Each row of a before or after table is a point. One or more steps were done to the points. Then noise was added and the rows were shuffled. The steps act on how far a point lies along the listed directions, d1 being the first. Write out the steps. A step turns or swaps two directions, mirrors them in a line or flattens them onto one, adds a multiple of one to another, or multiplies one. Angles are multiples of 10 degrees, from the lower direction toward the higher: turns from -170 to 170, lines from 10 to 170 but not 90. Use the fewest steps. Two steps may share a direction if one is a turn and the other turns, adds or multiplies; they go together, in the order done. Otherwise the lowest direction goes first.
In the rows, zero is written as 128.

Directions:
(1): [160  72 102]
(2): [179 169 103]
(3): [163 120 188]
Before (10 x 3):
[[101 122 143]
 [164 181  61]
 [129 142  85]
 [130 124 175]
 [ 79 132 106]
 [107 107  94]
 [ 28 187 164]
 [107  77  89]
 [164  74 182]
 [ 78  97 114]]
After (10 x 3):
[[160 156 107]
 [168 113 115]
 [189  64 104]
 [163 162 242]
 [150 178  85]
 [ 89 133 153]
 [150 185 129]
 [168 156 143]
 [ 52 145 105]
 [122 151 145]]
Steps: turn d1 and d3 by -110 degrees; turn d1 and d2 by -110 degrees

Directions:
(1): [171 171 105  90  65 140]
(2): [170 135  64 167 153  86]
(3): [193 103 184 108 140  92]
(4): [140 205 161 152 168 148]
Before (10 x 6):
[[112 119 179  97  87 169]
 [130 133  92 116 115 111]
 [144 123 105 177 215 109]
 [ 87  99  50 145  86 139]
 [106 121 130 210 232 130]
 [125  96  79 177 155 108]
 [164 114 188  89 139 123]
 [111  46 236 161 204 119]
 [147 140  77 126 105 132]
 [ 88 110 100  63  45 116]]
After:
[[159 106 178 192 217 104]
 [ 84  86 161 123 116 161]
 [161 180 102 174 148 131]
 [ 58 148 123 130  93 189]
 [101  26 125 138 152 120]
 [111 136 137 101 108 136]
 [115 128 124 104  94 155]
 [189 145 148 122 167 107]
 [ 88 230 124 116 118 148]
 [115  43 147 105 139 128]]
Steps: multiply d1 by 0.7; turn d2 and d4 by -140 degrees; turn d3 and d4 by 20 degrees

Directions:
(1): [140  68 165 123 155 197 102  87]
(2): [138 133  36 136 186 159 125 132]
(3): [138 115 110 164 130  72 121  39]
(4): [192  66 113  79 124  87 137 152]
(5): [ 50  64  93 129  93 123 120 139]
Before:
[[111  52 172  77 104 150 118 144]
 [160  60 204  62  78 138 135 177]
 [ 75 156  57 174  89  84 136  78]
 [129  81 163  76 126 148 122 158]
 [137  66 198  81  94 126 131 183]
 [108  23 207  80  75 161 124 136]
 [130 158 163 169 140 156 104 108]
 [ 66 105  84 105  92 107 135 170]
 [ 68 121  57 165 162 116 143 114]
 [ 75 145  82 169 120  94 123 130]
 [ 54 135  49 132  99 123 131 188]
 [160 114  85 154 148 126 118 104]
 [121  94 214 113 116 164 126 142]
 [147  99 190  87 103 114 130 126]]
After:
[[ 73 107 216 163 110 160 113  85]
 [ 54  84 161 137 100 128 104  52]
 [103 106  85 112 112 115 127 197]
 [145 158  88 155 140 119 123 124]
 [118 149 192 132 103 122 114  84]
 [ 85 126 227 161  93 168 110  55]
 [193 120 143 135 131  90 121 124]
 [127  76 191 139 122 119 122  75]
 [ 47  72 106 109 100 168 114 158]
 [ 79 108 167 136 135 147  99  68]
 [ 52  68 175 155  69 114 113  43]
 [ 93  86  52 117 153 117 152 175]
 [106 125  54  91  67  99 153 215]
 [ 62  59  75 101 112 181 112 196]]
Steps: turn d1 and d3 by 80 degrees; multiply d4 by -1; multiply d5 by 1.3

Directions:
(1): [167 182  64 155 140 170 156  84 144 173 167]
(2): [138 141  88  63 176 132 103 107 189  93  69]
(3): [110  87 134 115 181 104 203  98 144  86 188]
(4): [168 151 131 120  96 145 149 215 186  89 164]
(5): [104 183 147 163 169 140  60 119 115  66 173]
Before (10 x 11):
[[ 83  86 153  84  67 113  88 153 114 144  35]
 [162 159 117 112  88 159 130 149 121 142 108]
 [110 103 154 186  74 137 133 205  85 144 175]
 [121 172 145 158 154 134  60  72  93 106 166]
 [ 67 116 136 155 184 142 115  51 104 111 154]
 [122 159 158 126  89 125  77 179 158 103 126]
 [117 198 157 167 123 168  34 154 110 138 159]
 [ 91 153 137 114 189 126  40  57 105 111  83]
 [148 117  64 153  94 128 183 136 122 201 127]
 [125  92 127  86 136 107 179 131 160 138  79]]
After:
[[140  80 116  71 114 109 187 139 168 168  56]
 [124 114  62  56 125 145 156  83 169 166  54]
 [ 92 200 161 172 181 160  51 118 110  91 212]
 [ 75 151 160 129 197 118  16  63  90  74 105]
 [ 70 148 147 173 166 158  59  75  96 109 142]
 [127 177 124 123 138 131 104 131 183  92 159]
 [132  63 105 146  65 102 207 164 102 210 112]
 [105 185 168 177 167 130  25  74  79  70 190]
 [142 116 137 105  99 134 162 147 110 132 130]
 [154 159  63 170 127 179 161 134 141 165 189]]
Steps: mirror d1 and d2 in the line at 120 degrees; flatten d3 and d4 onto the line at 80 degrees; multiply d5 by 1.6

Directions:
(1): [167 145 152 104  90 134 144 156 150 239  94 120]
(2): [126  90 184  94 134  86  96 101 184 146 206 155]
Before:
[[114  77 203  90 148 100  81  77 171 106 225 171]
 [152 120 185  99  97 116 121 151 158 196 146 132]
 [ 89 163  75 179 135 183 152 140  75  40  61 123]
 [104 126 142 116 159 115  89  86 135  79 183 161]
 [106 135  50 197 165 159 160 117  67  25  96 107]
 [117  89 176  69 129  72  95  81 187 164 219 134]
 [169 162 139  98 101 129 137 158 150 193 116 134]
 [161 125 176  71 111 126 132 141 171 196 156 141]
 [125 111 169 120 140 119 107 114 176 124 210 133]]
After:
[[ 97 160  98 136 162 147 110 103  97  44 128 139]
 [119 162  90 170 143 175 151 139  89  82 106  96]
 [150 158 120 136  95 163 147 178  90 154  70 108]
 [107 152  82 172 148 191 148 128  40  23  73 116]
 [108 167  44 149 130 165 163 132  54  77  58  78]
 [162 174 103 123 110 170 168 170  94 153  64 109]
 [109  60 170 122 160  76 106  73 188 102 241 155]
 [ 95  87 204  96 130 102  82  95 203 123 209 179]
 [172 168 117 107 101 134 150 162 141 183  99 128]]
Steps: mirror d1 and d2 in the line at 170 degrees

Directions:
(1): [161 211  83 123 166 112  81 114  72 106 156 137  38 115 107 128  85 123]
(2): [101  79 117 115  99 204  91  97 140 155 126 108  78 134 186 178  68  69]
Before:
[[110  99  86 122 103 204  52  85 104 150 131 110  25 142 205 175  26  43]
 [ 87  72 161 118  63 136 191 138 185 163 107 102 198 138 143  86 164 109]
 [ 84  55 166 141  67 159 140 125 150 161  98 115 157 151 158 157 137 109]
 [142 168 125 143 139 102 150 171 126 104 125 120 151 163  92 129 147 134]
 [ 85  66 123 103 101 205 109  87 134 181 119  93  79 127 196 204  77  50]
 [122 149  71 105 151 157  43  71  83 125 159 120   8 110 145 136  28  83]
 [153 130 135 105 123  97 136 124 150 116 116 120 144 134 108 132 164 129]
 [197 239 113 139 178  83  99 130  45 105 138 160  70 118  76  99 120 152]
 [100  85 127 124 116 173 146 120 143 143 118  98 144 148 156 124 115 100]
 [101  78 168 114 101 168 166 129 174 158  95 123 188 172 150 120 135 112]
 [ 73  31 144 147  82 164 166 133 187 141 107 115 169 145 177 141 112  97]
 [129 131 111 103 152 128 142 126 142 121 114 127  97 152 123 125 106 115]
 [138 148  83 132 119 191  85  84  89 121 147 127   7 130 162 175  47  71]]
After, 13 rows:
[[109  85 148 117 107 191 129 112 155 164 101 116 134 166 165 139  99  92]
 [ 96  93 132 101  69 165 157 114 162 165 126  92 133 135 158 111 113  77]
 [ 69  48 127 148  84 165 154 118 167 148 105 109 139 142 191 153  94  86]
 [104  79 124 120 116 180 148 119 149 146 118  96 143 153 158 128 117  93]
 [ 86  70 150 137  65 171 125 118 148 162 103 110 127 149 165 161 110 100]
 [191 231 124 149 175  71 116 142  54 106 120 160 113 131  61  86 149 168]
 [105  61 128 139  86 155 119 123 147 145 104 114 140 143 187 143 110 101]
 [106 111 118 125 131 108 109 114 123 128 137 126 130 110 122 100 123 131]
 [133 121 112  98 143 121 156 122 147 123 109 129 116 152 121 115 111 128]
 [158 132 133 103 129 104 123 110 144 121 125 116 119 144 113 141 145 117]
 [126 110 127 142 106 158 148 123 120 118 112 138 119 130 142 144 127 123]
 [140 180 113 142 142 113 143 163 115 109 120 124 126 162  85 142 138 125]
 [ 90  43 156 107  94 180 146 105 155 183 106  93 142 132 188 193 123  77]]
Steps: flatten d1 and d2 onto the line at 130 degrees

Directions:
(1): [135 130 132 154  96  91 139 177 108 100  92 152  70 129 146 199 107 180
  20 115]
(2): [111 219  92  98 114  79 115 121 130 137  98 130 152 107 172 198 142  85
 150 215]
(3): [106  82 147 135 132 158 174 196 123  61 111 144 148 145 191 158 114  31
 159 102]
(4): [170 139  95 103 131 109 136 183 134 162 191  97 203 112  84 202 145 125
 121  53]
(5): [ 79 148 216  98 131 116 139  99 157 112 107 201 172 116  43 157  76 120
 123 120]
Before (8 x 20):
[[110 136 161 120 119 131 136 143 141 120 122 134 143 113  91 159 101 118
  110 113]
 [ 90  72 177 159 143 153 170 185 108  28  76 189 118 169 166 157 102  65
  116 120]
 [147 132 112 110 152 152 113 159 126 142 157 111 182 107 114 154 127  91
  161 108]
 [123 180  96 103 113  94 112 126 150 168 128 106 148 108 125 145 155 124
  158 152]
 [ 91 193 139 140 132  92 139 101 143 124  68 188 105 131 158 160 103 134
  115 190]
 [194  81  64 129 156 146 123 145 117 146 177  67 146 137 130 100 167 142
  137  79]
 [140 108 146 129 150 144 123  98 127 174 132 117 139 116 101  98 129 114
  155  98]
 [ 85  70 209 150 101 132 195 208 107  69  59 182  79 142 163 184  82 113
   60  77]]
After:
[[128 132  99 144 138 155  97 128 106 117 102 109  89 122 201 100 132  94
  154 193]
 [108  96 220 143 121 135 129  74 131 167 109 165  65 130  22  59  94 247
   59  84]
 [139 129 137 122 149 135 124 110 128 163 117 118 146 114 136 121 137  76
  176 128]
 [109 127 162 131 117 143 134 129 135 119 108 128 118 118 109 122 103 128
  117 129]
 [120 143 176 138 146 116  86  45 128 148 118 174 100 144   7  78 113 235
   79 145]
 [112 143  98 132 103 104 139 179 129 120  94 116 111 122 189 173 147 101
  137 152]
 [113 184 161 126 130  75 154 138 153 145 111 204 156 115  63 219  86 176
   59  92]
 [172  73  43 150 159 165 127 137  98 109 130  61 102 156 235  53 180  82
  183 154]]
Steps: turn d1 and d2 by -50 degrees; add -1 times d4 to d5; turn d3 and d4 by -140 degrees

Directions:
(1): [123 109 129 139 113 218 100 211 138 199 107 127 109 157 179 149  91  79
 131 120  98 149 197  69 171 123  65 141 192 122 121 171]
(2): [ 30 128 148  88  89 115 139 107 205  90 136  31 106 193 121 156 146 123
  76 119 113 141 129 106 149 116 114 194  62 127 131 174]
Before:
[[144 136 120 137 127 154 108 133 120 155 136 147 121 125 132 120 123 128
  140 128 125 128 152 129 140 131 115 123 155 130 131 130]
 [154 133 117 148 139 121 134 129  94 136 129 163 141  96 123 113 124 140
  148 134 139 114 110 137 120 128 130 102 139 143 126 101]
 [113 116 138 124 119 149 121 149 140 145 131 114 123 153 141 140 132 109
  114 118 111 139 147 104 148 123 107 154 149 130 126 143]
 [128 136 127 125 135 106 137 112 117 111 131 136 145 124 132 131 127 133
  137 134 129 134 100 137 126 121 148 127 119 122 133 116]
 [165 130 127 143 148 119 119 117  90 126 126 152 138 100 121 122 142 138
  134 134 145 123 115 144 112 130 154  98 147 131 135 105]
 [156 142 111 148 149 110 130 123 106 120 130 144 147  98 119 124 138 144
  142 136 143 109 116 149 115 129 146 103 136 125 121 101]
 [145 124 124 145 123 159 116 167 109 151 120 156 125 129 151 125 104 110
  143 122 121 132 160 123 137 126 104 128 165 129 124 129]
 [146 141 119 131 149 124 128 112 112 112 131 156 142 107 125 127 128 138
  137 131 140 123 109 145 114 134 144 110 138 125 136 120]
 [171 128 109 142 154 159 134 166  89 155 122 180 132  96 122 115 120 133
  154 134 141 129 150 132 132 139 138 100 178 128 119 115]
 [ 89 129 144 117 110 173 122 157 156 148 116  86 122 171 138 153 118 100
  107 125 112 136 175 104 163 122  91 159 141 127 118 167]
 [ 90 131 139 116 109 120 134 108 160 107 134  89 122 149 125 130 140 130
  109 115 121 125 118 136 124 133 129 150  96 122 131 141]
 [175 129 112 161 131 181 104 181  89 182 107 176 132 105 160 121 104 107
  154 129 121 128 169 107 136 120  99 108 180 128 129 122]
 [135 132 139 122 129 122 118 137 133 128 121 132 132 128 126 128 117 132
  133 126 135 133 125 123 124 129 126 134 129 129 126 125]]
After:
[[ 72 116 134 130  79 234  93 223 172 198  98  78  99 192 189 164  94  64
  106 114  85 155 220  42 190 103  39 185 163 122 125 199]
 [105 147 127 110 136  94 142  81 141  75 142 114 136 130 109 136 147 150
  114 128 141 122  89 152 109 129 154 137  91 124 140 130]
 [132 133 138 119 126 121 118 139 137 128 121 127 131 130 126 128 118 130
  132 127 132 137 123 121 126 129 126 135 129 129 126 126]
 [ 84 138 130 118 113  95 147  98 149  96 140  93 129 139 108 126 143 147
  108 129 131 117  97 133 125 121 132 148  80 142 130 126]
 [164 134 123 143 141 114 132 110 101 123 131 162 142  94 121 104 134 144
  149 123 138 109 106 163 100 144 151  97 136 122 128  98]
 [146 107 130 144 125 195 105 196 118 193 119 147 123 144 168 139 111  88
  133 117 104 145 180  84 162 123  81 136 200 127 122 149]
 [100 112 134 135  99 199 105 202 151 171 112 112 105 170 173 150  92  80
  124 114  98 149 198  82 170 119  65 164 171 125 123 170]
 [ 70 123 129  99 112 167 139 163 169 133 127  80 106 171 128 148 131 115
  101 123 118 147 169  95 165 127 110 171 127 125 120 171]
 [100 149 123 118 131  71 146  81 148  74 141  85 140 127  96 134 162 159
  110 133 145 107  93 156 113 123 159 137  77 127 125 113]
 [ 99 136 141 113 125  87 134  79 138  79 137  86 128 137 101 137 164 149
   98 130 139 125  96 147 116 123 163 140  83 131 137 123]
 [158 116 130 156 126 248  94 234 106 228  94 158 124 142 183 147  76  68
  147 125 102 143 223  75 179 127  54 119 236 123 109 165]
 [111 131 129 128 110 175 103 151 149 161 135 112 109 156 146 136 117 113
  123 122 112 140 171 104 158 126  93 150 152 129 130 157]
 [122 141 128 118 136  76 146  87 119  89 137 127 151 120 115 127 139 147
  132 134 138 129  79 152 115 121 167 128  95 123 137 107]]
Steps: multiply d1 by 2.5; multiply d2 by -1

Directions:
(1): [204  57  79 156 125 181 146 178 139 143  94  38 177 176 221 157 144 191
 173 145 111 149 139 128  94 156 145  82 169 107 100  95 154 145 133 103
  72 109 119 133 139 145 204 130  51 107 154 140]
(2): [131 178 175  76 191  74 151 120  88 159 172 149 166 161 164  88 149 178
 151  84 116 192 143  20 119 137 156 110 161 104 136 128 213  71  98 168
 152 144  40 191 157 129 130 150 127 148 103 108]
Before (8 x 48):
[[ 58 187 181  93 139  77 117  83 116 111 181 179 117  97  52  93 127  96
  112 117 133 108 110 111 127 114 122 171 102 143 139 159 137 106 110 154
  176 142 107 135 130 132  78 146 167 129 119 124]
 [126 110 104 165  96 169 109 124 137 107 106 118 113 104 112 156 113  95
  116 148 126  97 126 179 144 130 100 141 122 147 120 128  77 176 165  95
  103 108 176  89 108 131 139 124 130 113 126 144]
 [147 133 110 130 135 125 154 161 117 155 127  86 171 173 183 127 138 175
  154 118 121 150 127  89  86 162 147 117 156 132 123  98 195 102 142 142
  110 109 128 157 136 148 165 141  97 120 128 144]
 [102 156 152  91 167  93 135 105 123 132 149 159 125 119 119 116 139 127
  151 106 129 165 129  82 125 123 144 142 120 117 131 140 158  83 130 139
  146 136  83 152 164 112 112 127 129 131 111 113]
 [103 155 123 145 115 142 124 121 125 119 112 149  79 102 100 134 126 102
  106 149 124 111 126 161 135 122 130 155  93 137 119 127 106 155 120 133
  152 155 135  89 119 140  98 116 171 133 136 122]
 [ 36 191 168 123 137 120 102  80 137 110 179 200  55  66   7 109  97  26
   72 140 139  73 115 162 163 107  99 180  70 172 155 153  52 129 155 152
  185 136 143  97 114 114  44 129 204 139 125 117]
 [165  69  90 141 119 162 138 150 158 122  82  73 143 149 188 156 126 155
  151 161 138 122 101 167 116 126 145 116 130 121 119 114  94 126 156  98
   94 121 137 130 133 159 156 123  82 118 156 140]
 [192  51  88 166 122 191 155 184 161 163  95  37 138 159 205 167 150 185
  155 159 100 123 130 143  98 155 130 100 159 107 108 103 127 173 140  92
   55 113 133 124 159 140 208 124  35 102 163 127]]
After (8 x 48):
[[123 103  97 172  85 176 105 122 143 101  98 118 104  97 102 162 108  85
  111 152 130  83 125 195 147 126  94 147 115 153 120 130  61 185 170  90
  102 106 191  78 102 129 136 118 135 113 131 147]
 [166  91 116 131 140 149 142 154 130 132 136  53 187 167 186 134 153 186
  177 136 109 141 127 106  79 154 146 106 162 112 102 112 179 125 113 121
   99 116  90 146 148 157 186 149  60 101 153 140]
 [135 131 139  98 176 108 147 124 121 143 139 124 150 144 166 126 147 162
  172 107 120 182 134  68 110 137 154 119 143 103 121 127 180  82 127 133
  127 129  67 162 172 118 146 130  97 125 119 116]
 [149 108  89 167 108 180 135 151 134 126  86  92 105 129 155 154 133 137
  130 162 114 119 130 172 115 139 139 128 117 125 101 108 115 170 126 114
  118 141 137  87 121 152 142 114 125 119 153 131]
 [ 77 206 161 101 144  71 139 113 101 143 160 170 129 131  99  97 126 123
  116  98 134 135 120  78 117 134 135 156 120 150 148 130 181  79 133 169
  163 130 128 158 127 132  94 140 169 141 100 130]
 [ 47 182 177 115 125  96 121  91 144 133 156 206  42  66  25 113 119  63
   67 130 133  80 107 149 162 102  97 190  81 149 161 166  73 144 132 139
  159 149 154 109 137 107  63 120 184 140 115 106]
 [ 84 142 139 114 117 111 118  98 151 102 115 167  86  94  86 128 107  84
  103 147 158  95  88 176 152  95 126 165  84 145 146 151  60 111 154 123
  151 140 156 121 118 143  74 120 164 138 128 129]
 [195  34  58 188 123 236 137 188 165 139 101   7 156 165 200 177 132 153
  169 180 104 112 137 175  93 166 133  84 151 127  93  82 100 174 170  92
   63  93 135 104 132 153 207 132  37  92 183 143]]
Steps: multiply d1 by -1; multiply d2 by 1.3
